Each row of a before or after table is a point. The points were changed in one or more steps. Then noise was added and the rows were shuffled. The steps act on how far a point lies along the listed directions, d1 being the first. What was done? A step turns or swaps two directions, mirrors them in a line or flattens them onto one, adds a multiple of one to another, or multiplies one. Angles are multiples of 10 degrees, from the lower direction toward the higher: turns from -170 to 170, lines from 10 to 170 but not 90. Use the fewest steps. Two steps may share a direction if one is a turn and the other turns, adds or multiplies; they go together, in the order done. Otherwise the lowest direction goes first.
In the rows, 128 means zero.

Directions:
(1): [144 170 131]
(2): [161 118  99]
(3): [101 141  94]
Before, 8 rows:
[[ 77 179 156]
 [119 167 127]
 [161 101 148]
 [160 110 124]
 [107 164 133]
 [143 133 153]
 [131 153 146]
 [ 97 134 146]]
After (8 x 3):
[[158 117 110]
 [122 113 172]
 [105 131 159]
 [123 101 113]
 [132 113  88]
 [158  94  65]
 [117 115  93]
 [123 102 138]]
Steps: turn d2 and d3 by -160 degrees; turn d1 and d3 by 140 degrees

Directions:
(1): [137 174 110 143]
(2): [141 131 104  84]
Before:
[[127 136 133 164]
 [136 117  97  79]
 [132  84 125  86]
 [115 119 156 173]
 [132 140  98  82]
 [128 117 142 136]
 [117 118 151 166]
 [123 131 157 168]
 [121  53 158 119]
 [117 103 167 144]
 [ 96 118 131 175]
 [125 144 131 121]
 [113 121 155 160]]
After, 13 rows:
[[142  82 117  63]
 [121 108 143 149]
 [132 181 101 119]
 [148 134  92  81]
 [122 144 135 129]
 [118  83 152 131]
 [116  80 154 136]
 [122  96 161 137]
 [142 165  90 115]
 [129  92 150 103]
 [ 94  84 133 138]
 [131 110 139 119]
 [112  94 150 122]]
Steps: turn d1 and d2 by -60 degrees

Directions:
(1): [184 136 120 105 133 142]
(2): [122 188 128 132 108 131]
(3): [108 118  97 106 105 168]
Before, 9 rows:
[[165 121 147 100 123 117]
 [160 151 118 113 124 147]
 [171 128 136 121 157 118]
 [131  98 159 158 162  94]
 [125  74 127 114 144 128]
 [104 121 138 129 129 140]
 [122  61 125 117 151 121]
 [ 98 141 128 146 108 127]
 [166 139 120 112 121 133]]
After, 9 rows:
[[139  78 167 162 175  81]
 [159 163 117 112 120 148]
 [166 114 149 101 126 113]
 [174 120 139 124 164 112]
 [125  21 123 114 164 119]
 [164 144 120 113 119 136]
 [103 117 137 126 129 142]
 [ 98 153 126 147 102 129]
 [127  42 127 111 153 128]]
Steps: multiply d2 by 1.6; multiply d3 by 1.3

Directions:
(1): [114 111 128  76 143 162 110 106]
(2): [128  90 164 114 146  84 142 122]
(3): [136 162 130 127 186 115 106 138]
(4): [100 164 122  88 106  98 141 140]
Before, 13 rows:
[[117 148 137 104 110 104 140 124]
 [ 93 117 125 118  67 126 141 119]
 [ 89 167 121 115  86  90 153 140]
 [127 162 125 109 191 122 104 124]
 [109 126 125  89 101 114 140 142]
 [ 82 107 119  16 105 153 121 118]
 [101 123 146  86  86  82 171 120]
 [110 138 121 100  93 100 150 161]
 [126 150 141  98 144 117 135 128]
 [137 124 122 136 130 120 114 128]
 [131 151 129 117 193 136 104 145]
 [135 127 136  99 192 145 103 131]
 [110 103 133 118 116 127 148 117]]
After, 13 rows:
[[137  57 164 112 128 120 148  89]
 [133 164 127 147 173 114 122 162]
 [138 128 121 130 117 118 117 128]
 [126  87 142  99 139 110 131 131]
 [111  92 166 121 109  75 160 117]
 [ 94  82 142  95 101 130 132 106]
 [137 160 121 134 190 133 107 150]
 [125  74 143 111 120  99 149 141]
 [142 127 148 124 160 112 139 130]
 [114  85 151  38 189 127 101 116]
 [134 164 134 145 180  96 117 138]
 [136 109 157 124 133 108 133 117]
 [113  98 130 122 138 150 132 113]]
Steps: turn d1 and d3 by 40 degrees; turn d2 and d4 by -80 degrees

Directions:
(1): [102 195 130 108 118 131 126 107 137 149 155]
(2): [174 143 114 109 126 106 109 135 138 173  89]
Before:
[[105 104 132 147 128 142 133 126 120  98 150]
 [149 151 115 111 124 126 127 132 131 151 115]
 [102 133 139 147 115 145 146 116 128 107 155]
 [135 147 129 119 127 126 131 122 126 125 132]
 [129 115 151 138 136 129 139 126 128 119 135]
 [146 130 118 117 128 117 117 131 134 155 107]
 [139 148 127 116 121 122 119 116 134 147 124]
 [133 164 127 106 110 128 128 123 142 144 140]
 [128 181 117 104 114 139 114 107 140 159 126]
 [170 114 127 118 127 114 127 142 126 152  86]]
After:
[[120 163 122 115 122 138 135 123 129 136 141]
 [122 160 131 131 111 133 134 114 137 138 140]
 [ 81 247 125  89 103 151 119  82 147 164 171]
 [114 170 133 114 118 131 124 105 135 141 148]
 [140  94 122 142 128 128 123 136 124 120 119]
 [103 213 132  95 103 135 131 106 147 151 170]
 [125 166 131 114 124 127 131 116 128 128 141]
 [123 120 126 127 129 127 127 127 129 131 126]
 [144 103 148 138 138 123 135 132 129 124 120]
 [154  66 136 142 134 127 141 149 114 109  97]]
Steps: multiply d1 by 2.5; multiply d2 by 0
